Every row gives one point. The ring and each string are closed loops that go straight from each point to the next, and from the last back to the first. Before rounding, they use only three directions, however many columns there are. Count how often each string passes through the ring. Passing back the other way cancels.

Ring:
[[ 37 -10 -31  -7]
 [ 27  10 -26  -1]
 [  1  25 -10   4]
 [-28  10   3   0]
 [-28 -13   6  -8]
 [ -1 -30   2 -13]
 [ 32 -29 -19 -12]]
String:
[[ 24  -1  -8  -3]
 [ 35   6  -6  -1]
 [ 18  -4 -17  -5]
 [ 10 -11 -30  -8]
 [ 33   1 -43  -4]
 [ 44  15 -34   1]
 [ 49  18 -35   2]
 [ 37   3 -47  -4]
 [ 15 -10 -34  -8]
 [ 15  -7 -20  -6]
 [ 41   4 -13  -2]
 [ 53 -11 -33  -7]
 [ 45 -34 -54 -15]
 [ 60 -26 -39 -12]
 [ 49  -9 -14  -6]
 [ 27  -1  -4  -3]
 [  9 -16 -23  -9]
 [ 17 -14 -23  -8]]
Times through: 0

Ring, 9 rows:
[[ 16 -26  32  -8  23  18  12  -8]
 [  8  -2  15   0  13   4  17  -2]
 [ -5  19  -4   8   1 -10  15   0]
 [-21  34 -21  15 -14 -22   7  -2]
 [-34  34 -30  17 -21 -27  -6  -9]
 [-33  17 -30   9 -11 -22 -19 -20]
 [-19 -10 -17  -4  11  -8 -24 -28]
 [  1 -34  11 -12  26  11 -15 -26]
 [ 11 -39  28 -13  28  19  -3 -19]]
String, 18 rows:
[[  1 -12  -1  -7  23   1  -4 -17]
 [ -6 -15  17   1   2   6  -1 -13]
 [  0 -44  39  -6   9  22  -8 -21]
 [  2 -44   7 -19  36  12 -24 -34]
 [ -4 -27 -16 -17  37   0 -27 -34]
 [ -8 -10 -14  -7  20  -5 -16 -24]
 [-13  -8   0   1   4  -2 -10 -18]
 [-21 -22   2  -1   1   1 -24 -28]
 [-13 -29 -15 -14  27  -1 -34 -38]
 [-13 -34  17  -4   5  10 -21 -28]
 [-10 -18  18   2  -2   6  -6 -16]
 [ -4 -13   3  -4  14   2  -6 -17]
 [  8 -20  -7 -16  40   2  -9 -23]
 [ 25 -53  34 -22  47  27  -2 -22]
 [ 17 -47  54  -9  19  31   8 -12]
 [ 13 -43  60  -3   7  30  12  -8]
 [ 28 -55  58 -16  33  36  11 -12]
 [ 22 -39  24 -19  44  20   1 -19]]
Times through: 1
String, 7 rows:
[[-15  15 -28   1  10 -18  -8 -16]
 [-27   8  -7  12 -17 -12 -10 -14]
 [-39  12 -19  14 -24 -18 -20 -20]
 [-55  43 -48  24 -37 -39 -22 -16]
 [-31  46 -45  16 -13 -35  -3  -7]
 [-10  15 -22   2  11 -15  -1 -12]
 [-16  13  -7   9  -7 -11   1  -8]]
Times through: 1
